Each row is a point. Each copy is the shape, with its points in the same order, turned, moved and blurred by noise. Say if it was mirrored as well.
In the rows, zero is written as 128.

Shape:
[[137 106  63]
 [103 114  98]
 [186 143 186]
 [136  90 146]
 [113 109  91]
 [138 121 135]]
Copy 1:
[[183 172 164]
 [145 138 164]
 [128 141  42]
 [158 110 110]
 [165 142 164]
 [144 135 113]]
Copy 1 is: mirrored
Copy 2 (6 x 3):
[[ 58 178  67]
 [ 97 142  69]
 [107 120 195]
 [ 81  94 115]
 [ 87 141  68]
 [ 97 131 118]]
Copy 2 is: mirrored
Copy 3 (6 x 3):
[[147 171  84]
 [147 156 131]
 [ 84  53 107]
 [152  97 118]
 [148 157 118]
 [123 112 121]]
Copy 3 is: mirrored
Copy 4, 6 rows:
[[124 194  85]
 [143 149  88]
 [ 85 126 197]
 [ 91 123 114]
 [134 159  87]
 [115 138 131]]
Copy 4 is: mirrored

Shape (7 x 4):
[[159  77 119  60]
 [186 100 128 121]
 [113 145 151 145]
 [154 111  96 128]
 [ 67  74 163 155]
 [ 75 127 135 118]
 [100 179 142  89]]
Copy 1 (7 x 4):
[[ 87  96  52 133]
 [123 141  74 173]
 [137 130 164 138]
 [103 158  99 132]
 [ 66 100 188 151]
 [106 111 165 107]
 [162 119 141  79]]
Copy 1 is: only turned
Copy 2:
[[ 78  58 116 104]
 [134  97  97  78]
 [159 146 146 143]
 [116 127  89 110]
 [ 95 169 194 110]
 [110 142 162 161]
 [145 105 144 197]]
Copy 2 is: mirrored
Copy 3 (7 x 4):
[[ 97  63 109  72]
 [152  83 128  95]
 [126 145 128 150]
 [116 103 168  96]
 [ 90  92 131 196]
 [ 72 137 132 155]
 [100 186 106 114]]
Copy 3 is: mirrored

Shape (11 x 6):
[[153 136  76 162 100 137]
 [109 147 111 141 139 130]
 [ 97 153  95  82 127 146]
 [139  99  86  64 108 136]
 [108 143 118 113  96 103]
 [109 118  91 183 204  75]
 [134 106 173 166  99 145]
 [153 137 138 150 106  57]
 [161 143 127 133 117  86]
 [138 141 110 101 132 158]
 [150 182 104 155 152  15]]
Copy 1, 11 rows:
[[169 107 159  82 111 140]
 [150 137 120 135 136 132]
 [ 97 165 145 114 159 133]
 [ 70 126 140  73 117 119]
 [112 104 162 134 137 133]
 [178  84  46 130 175 142]
 [157 133 132 158  64 108]
 [144  53 141 149 123 100]
 [147  79 141 133 134  86]
 [124 152 142 101 135 109]
 [172  31 136 156 199 106]]
Copy 1 is: mirrored
Copy 2, 11 rows:
[[165 107 139 164  70  85]
 [155 125 167 126  98 128]
 [183 102 159 125 150 135]
 [188 109 122 119 167  80]
 [176 115 122 108 107 142]
 [163 212 198 116  68 108]
 [ 95 101 116  94  68 102]
 [150 172  88 123  72 136]
 [146 152 104 141  97 124]
 [144 104 154 144 142 108]
 [176 225 116 161  72 166]]
Copy 2 is: mirrored
Copy 3 (11 x 6):
[[133 134  44 123 139 125]
 [151 157 104 102 133 110]
 [172 173  99  91  87 150]
 [136 149  89 140  55 173]
 [112 158 106  89 117 147]
 [124 167 109 127 120  18]
 [127 107 132 137 177 140]
 [ 70 118 103  89 123 102]
 [ 99 107  99  90 109 111]
 [172 130  99 111 103 141]
 [ 68 130  82  43 103  40]]
Copy 3 is: mirrored
Copy 4 (11 x 6):
[[171  99 170 140  98 174]
 [130 140 140 142  94 140]
 [108 151 140  91 110 151]
 [122  94 123  74 147 174]
 [132 133 168 122 139 131]
 [ 88 121 124 223  81 159]
 [203 121 116 153 133 110]
 [124  76 168 164 142 101]
 [124  74 159 145 120 110]
 [141 116 127  88  91 151]
 [ 69  80 196 206  99  99]]
Copy 4 is: only turned
